Every row gives one point. The points of each table are mixes of a few directions, plus a little noise. Count the directions of each table, and those that both share. Where both have some left over, give the other angles between the two spaces (their principal angles), to ten degrees, smallest first.
(in the rows, 128 means zero)

First, 6 rows:
[[ 56 135 108]
 [ 89 132 118]
 [137 128 129]
 [136 128 130]
 [249 116 161]
 [102 130 121]]
Second:
[[147  19 184]
 [123 157 113]
 [126 140 122]
 [127 132 126]
 [114 209  87]
 [135  89 148]
 [124 151 116]]
Directions: first 1, second 1, shared 0; angles 70

First (8 x 8):
[[127 128 129 128 127 128 128 127]
 [136 148 201  95 116 183 111 103]
 [131 136 163 112 123 154 119 115]
 [127 127 124 130 128 126 129 130]
 [127 130 131 127 128 130 127 128]
 [116  95   7 183 146  36 156 172]
 [127 131 140 123 126 136 126 124]
 [127 128 131 128 128 130 127 128]]
Second:
[[149 133 120 162 165 150 133 103]
 [154 130 141 104 113  93 141 124]
 [141 139 123 162 163 142 155  83]
 [191 115 145  73  94  79  98 179]
 [170 124 118 148 156 148 102 137]
 [ 71 117 115 132 116 163  92 170]
 [ 82 134 129 128 117 127 153 108]
 [100 132 124 146 139 141 144 105]
 [ 97 125 136  98  93 103 130 142]]
Directions: first 1, second 3, shared 0; angles 90

First:
[[145 108  97  74 166 104 113 217 122  90 133]
 [123 120 130 118 153  99  87 137 145 116 124]
 [116 137 142 143 118 139 135  72 121 157 127]
 [135 138 137 175  94 136 135 148 158 104 122]
 [105 127 152 139 149 101  78  69 147 146 121]
 [144 143 115 138  80 190 217 128  90 145 137]
 [119 136 138 137 117 144 145  74 114 159 128]
 [116 121 134 112 160  97  85 113 136 131 124]
 [136 161 157 242  30 180 183 113 171 115 118]
 [130 107 102  56 183 101 107 161 100 127 135]
 [138 114 103  76 159 116 125 175 107 116 135]]
Second, 9 rows:
[[142 112  89  52 164 126 144 182  83 127 141]
 [ 87 131 177 172 146  88  45   7 168 164 114]
 [144 120 105 104 138 125 136 199 124  97 133]
 [138 124  97  75 134 160 186 135  66 154 142]
 [138 118 110  98 145 121 130 177 121 110 133]
 [117 145 162 197  94 133 115  76 166 133 117]
 [125 138 149 190  92 126 114 138 176 100 116]
 [137 131 118 125 118 141 150 149 120 120 132]
 [123 132 139 139 122 132 128  94 127 144 127]]
Directions: first 3, second 3, shared 3

First (10 x 14):
[[ 56  44 105 138  45 124 175 178 120 158 157 116  58  51]
 [ 74  65 111 136  64 124 163 165 122 151 149 119  75  70]
 [152 156 136 124 154 128 112 111 130 119 118 131 150 152]
 [169 175 140 121 175 130 102 101 133 111 112 136 167 172]
 [170 178 141 122 177 131 100  99 133 110 112 137 170 174]
 [121 121 125 130 119 128 132 133 127 131 131 128 122 121]
 [200 210 151 118 212 133  81  79 137  98  98 139 198 203]
 [177 184 144 122 184 129  96  96 133 107 109 137 175 180]
 [ 63  52 107 137  52 125 170 175 120 156 154 117  63  59]
 [100  96 119 131  95 127 147 148 124 140 139 122 100  97]]
Second, 8 rows:
[[162 154 102 150 161 172  49 124 128 140  98  86 152 158]
 [203 224 113 138 214 178   7 103 120 123  82 106 182 207]
 [107  38 122 143  92 119 169 121 163 135 135  82 137  84]
 [ 96  98 127 125  93 119 161 148 124 136 144 135  97  98]
 [148 176 160 107 158 103 150 107 123 102 132 173 147 161]
 [ 87 127 143 108  88 101 184 157 105 128 157 179  75 100]
 [ 90 139 127 118  94 122 149 168  93 140 151 168  65 105]
 [131  66 133 137 120 119 159 102 167 121 127  90 162 110]]
Directions: first 1, second 3, shared 1

First:
[[ 98 109 123  95 131 110 108 130 139 146 149 124 134  98 151 118 136 163
  137 103 140 149 127 162]
 [ 81 100 121  76 134  99  97 132 143 154 158 121 134  81 163 112 139 182
  140  92 144 160 125 176]
 [134 132 129 134 127 131 132 128 127 125 125 129 127 133 125 129 126 123
  127 132 126 124 129 123]
 [179 158 136 185 122 159 162 124 111  99  94 134 121 180  90 145 116  70
  115 168 109  92 131  75]
 [115 121 127 115 129 119 120 128 133 136 136 126 130 116 138 124 130 142
  131 119 133 137 127 142]
 [ 94 108 122  90 132 107 105 130 139 147 150 123 132  95 152 117 137 167
  137 101 140 151 125 164]
 [ 67  93 119  62 135  91  87 133 150 163 166 120 135  69 173 109 142 197
  146  81 151 169 124 191]
 [219 180 142 229 116 185 188 122  98  74  70 139 116 218  61 157 108  25
  104 201  94  65 135  33]
 [111 118 126 109 130 117 116 129 133 138 139 126 130 111 140 123 132 147
  133 114 134 140 127 146]
 [184 160 136 189 122 162 165 124 109  96  92 135 121 182  87 145 116  65
  113 171 107  88 132  70]]
Second:
[[133 130 122 124 136 124 122 125 136 141 138 123 129 130 127 121 134 140
  121 133 124 121 130 132]
 [175 156 166 135 168 139 226  60 120  81  95 143 123 138  52 144  89  98
  166  72 106 128  96 165]
 [156 143 164 147 142 139 198  75 105  82  83 146 113 143  83 162 107  78
  162  89 115 153 113 153]
 [152 153 156 110 168 113 186  82 125 100 120 135 138 116  81 116 105 143
  151  73 117 124  93 163]
 [ 94 104 106 115 114 153 123 156 153 151 138 128 117 100 140 146 118 122
  136 134 143 137 148 151]
 [108 132 133 139  94 103  73 165  96 113 125 123 147 138 176 113 146 135
  114 154 140 135 129  72]
 [ 78 101 107 112  96 137  88 177 140 146 141 127 127  97 171 137 128 130
  127 144 151 143 147 125]
 [140 111 123 125 149 102  93  93 130 165 142 121 118 152 147 117 172 161
  115 129 118 151 137 157]
 [161 136  94 197  86 156  59 190 120 149 130 116 126 198 158 124 164  96
   62 249 122  74 169  16]
 [ 85 118 113  77 126 116 108 162 153 149 165 120 146  74 148 102 115 180
  129 108 146 119 120 148]]
Directions: first 1, second 5, shared 1

First:
[[106 100 158 158  97 124  94 136 118 125 111 107 146 164 155 105 103  84
  109 144 176  79 136  81 102 161 151 118 132 170 161 107]
 [156 141 108 135 145 126 155 112 145 113 155 152 118 113 122 124 142 114
  121 103 117 146 130 147 121 112 115 126 138 117 126 134]
 [153 158  95 134 120 152 123  90 126 148 115 177  93 152 187  93 123 149
  103 125 104 189 152 164 130 104 116 121 131  73  95 116]
 [102 117 166 119 120 114  95 152 120 125  94 103 141 130 114 127 114 143
  133 153 151 106 121 106 134 142 154 123 115 145 136 121]
 [115 131 123  93 143 131 142 145 121 143 130 110 132 103  92 168 142 173
  162 134  97 137 110 143 158 120 116 145 116 117 109 148]
 [187 188 161  99 204  64 137 128 189  45 117 181 101  39  41  99 152 172
  113 102 126 194 114 183 141  69 158  97 118  84 107 134]
 [148 139  86 135 127 151 154 102 127 144 153 153 112 137 157 128 138 122
  124 110 101 155 138 151 126 116 101 135 139 105 114 133]
 [129 107  85 161 102 162 154 107 114 155 170 127 132 165 177 135 129  74
  123 111 122 106 141 115 106 146  96 142 149 146 143 129]
 [108 121 179  92 160  86 124 176 140  96 116  87 153  73  35 164 138 159
  161 139 140 100  94 116 149 130 153 129 109 155 138 145]
 [115  97 121 186  71 155  99 105 106 151 124 127 133 206 220  86  96  55
   90 137 170  88 159  83  86 166 131 120 146 160 159  96]
 [ 89 109 127  97 120 142 130 155 102 163 124  85 146 126 108 179 131 164
  169 149 106 108 110 119 156 142 117 152 115 137 120 145]]
Second, 8 rows:
[[121 167 117 143  94 112 129 110 106 189 100 215 136 159 161  93 114 154
   77 118 115 147 163 175 125 120 118 130 145 111 100 144]
 [159 143 135  87 161 125 113 150 139  81 137  74  91  91 100 157 150 134
  187 167 106 164  87 107 165  91 134 129 115 123  93 125]
 [125  89 135 128 148 143 132 137 144  89 149  69 133 113 108 149 133 104
  154 125 146 101 110  93 119 146 135 126 117 144 163 115]
 [ 93  53 133 167 127 153 148 120 143 113 153  89 171 141 125 132 115  84
  111  86 178  51 140  95  78 193 133 124 123 158 216 110]
 [104 161 113 165  74 113 137  98  99 217  94 249 156 180 178  76 102 152
   43  97 126 129 187 189 105 140 114 129 153 113 117 146]
 [150 138 133  99 152 126 118 144 136  94 135  89 102 101 108 149 144 132
  170 155 113 153  99 112 154 102 132 129 119 125 104 126]
 [152 160 129  99 141 118 115 139 127 116 123 122  99 110 118 137 141 146
  156 157 102 169 108 132 159  91 129 130 125 115  84 133]
 [121 112 129 136 128 133 132 127 131 124 133 118 136 130 127 129 126 119
  126 120 138 112 130 120 118 141 129 127 127 134 146 124]]
Directions: first 4, second 2, shared 0; angles 30, 50

First:
[[134 131 146 160 104 139 110 112 137 122 121 126 155 130 118 101 134 121
  100 124 130 153 144 109 134 109 140 131 129 134 127 163]
 [106 110 150 151 118 125 108 156 157  83 137 108 138 131 135 157 111 137
  124 111 164 138 145 140 143 102 126 119 151 156 108 144]
 [152 146 109 111 137 137 138 102 101 169 120 151 124 126 120  85 149 118
  122 150  88 125 113 109 117 148 142 137 103  97 149 119]
 [136 148 139 145  94 117 151  83 128 144 117 114 157 126 117 120 132 126
  104 110 147 134 142 125 123 121 104 126 136 144 133 146]
 [164 133  47  31 223 153 135 147  55 206 130 204  48 126 135  73 159 112
  182 207   7  84  56 108  99 208 176 150  60  31 169  42]
 [115 122 155 162  99 124 118 128 152  98 130 106 154 129 127 142 119 132
  109 106 165 145 151 131 139  99 119 122 149 157 114 158]
 [105 106 142 143 130 126 105 168 154  83 138 114 130 130 137 162 109 137
  134 118 155 134 140 141 140 106 129 121 146 149 107 135]
 [111 129 133 119 118 103 158 128 135 119 131 103 120 122 137 182 112 145
  143 104 170 111 136 159 124 126  89 119 150 154 118 111]]
Second:
[[144 157 120 105 123 129 164 108 149 141 144 108 120 109 157 141 142 130
  120 107 168 122 164 162 117 140  91 106 126 125 107 105]
 [132 138 131 129 131 131 176 127 119 117 131 116 107 126 144 152 114 132
  145 117 150 115 131 160 128 130  88 115 143 156 119 129]
 [134 137 131 127 132 130 167 128 124 116 132 120 111 128 140 146 119 130
  140 117 149 122 134 154 124 132  93 112 136 149 116 130]
 [116 143 106  84 100  69 129  76 131 198 121 112 154 117 109 155 147 145
  116 113 139 105 126 114 108 146 126 149 123  95 154  72]
 [132 130 140 170 149 188 179 158 110  87 140 119  90 109 177 140  99 118
  156 141 130 102 128 162 170  98  96 136 174 171 129 165]
 [109  94 139 130 125  76 108 142  92 109  93 154 133 184  55 134 102 139
  144 132 100 148  70  99 101 142 142 121 110 152 137 141]
 [110 102 130 140 126 116  79 136 112 135 113 145 147 142  95 112 123 128
  126 150  86 131  95  84 136 117 176 158 125 116 155 137]
 [128 136 129  99 118  77 175 110 117 128 115 121 117 154 100 165 116 145
  142  98 161 130 118 155  88 159  76  92 117 154 111 109]
 [155 127 133 133 139 169  51 154 182  97 145 150 143 134 135  55 166 107
   85 132 123 195 175 113 118 133 178  89  76  89  80 149]
 [115 138 117 111 115 102 161  96 113 171 125 108 131 107 134 165 124 140
  138 123 135  86 117 130 136 126 109 161 154 125 159  98]
 [132 106 132 179 149 217  17 172 159 109 149 154 152 102 160  41 156  95
   93 179  65 154 149  73 183  82 235 169 124  76 139 172]]
Directions: first 3, second 4, shared 1; angles 60, 80

First (11 x 32):
[[144 133 149 122 147 132 129 129 130 124 127 143 102 139 120 127 134 112
  132 130 117 121 133 127 135 122 141 127 132 119 118 112]
 [180  96 125  82 159  57 101 127 151  67 114 136 137  97 165  87 107 149
  155 132 161 112 176 137 165 182 141  74 159 120 130 144]
 [156  81  82  87 126  36  95 127 152  66 113 107 191  71 190  81  93 185
  152 128 188 125 174 140 154 202 116  66 156 137 153 180]
 [220 136 220  81 228 119 118 128 145  83 118 199  16 160 104 107 144  64
  157 138  93  91 168 128 178 123 195 103 160  84  83  61]
 [ 87 173 160 174 117 219 161 128 102 194 144 140  82 178  71 177 160  80
  101 127  74 137  78 116  96  57 130 192  97 126 110  87]
 [112 147 143 147 124 166 142 129 117 156 134 133 107 150 104 148 141 107
  117 128 105 132 107 122 115  97 129 155 115 127 120 110]
 [ 75 159 127 173  93 196 155 128 106 187 142 118 124 155  94 168 146 111
  101 125  98 144  82 119  91  77 112 180  97 137 126 115]
 [ 39 124  46 177  34 145 140 128 110 175 138  63 227 102 146 151 116 183
   98 118 156 162  85 127  78 127  67 157  96 169 169 186]
 [ 39 136  63 183  42 166 147 128 106 187 141  73 204 118 130 161 125 165
   96 119 140 161  77 124  75 108  74 169  91 163 160 170]
 [140  97  93 105 119  71 108 128 143  92 119 110 174  91 168  99 105 169
  141 127 168 127 154 136 142 176 116  91 144 136 146 165]
 [217 126 201  77 217 100 114 128 147  75 116 188  41 144 118 100 136  82
  158 137 108  95 174 130 179 138 185  93 162  90  92  78]]
Second:
[[221 114 207  29 108 131  92 132 145 133 139 185  59 181 150 159 117 160
  125  90 123 147 121 119 192 132 119 142  85  87 101  80]
 [185 113 179  50 109 141 113 121 166 132 143 172  75 174 148 153 135 151
  119 104 117 123  99 123 169  91 114 167  72  94 100 102]
 [198  89 198  53 111  98  92 136 120  72 131 152  86 176 122 155 120 174
  122 107 137 171 167 167 208 232 186  84 128  99 144 101]
 [  8 166  20 249 151 152 181 115 132 170 119  73 204  60 121  86 143  72
  136 169 118  75  96 101  20  30  84 165 146 177 130 178]
 [ 60  94  84 149 124 128 169 109 189  83 144  87 160 138 114 120 170 143
  110 165 110  83  98 170 106  95 152 164  94 132 157 177]
 [145 107 149  84 115 131 130 116 167 111 141 145 105 162 135 143 143 150
  116 125 114 115 104 142 151 107 130 158  88 109 123 126]
 [175 164 153 144 139 113  87 158  38 157 104 141 122  97 126 123  81 107
  152  99 157 186 189  96 138 213 126  55 198 138 124  93]
 [ 54 111  76 175 134 126 165 116 161  97 134  83 170 117 112 114 158 127
  118 165 118  94 114 154  93 109 148 145 120 146 157 172]
 [ 82  91 102 130 122 123 159 108 181  79 143  97 148 148 117 129 165 150
  110 158 113  95 101 171 123 111 157 153  95 126 153 166]
 [163 184 138 162 146 129  93 154  37 190 101 148 128  80 133 117  78  88
  155  98 157 177 175  74 117 170  95  73 198 146 106  92]
 [114 175 100 188 146 136 121 141  69 182 109 123 150  75 128 108 100  84
  149 122 144 145 146  86  86 126  93 101 181 155 117 121]]
Directions: first 2, second 3, shared 0; angles 50, 60
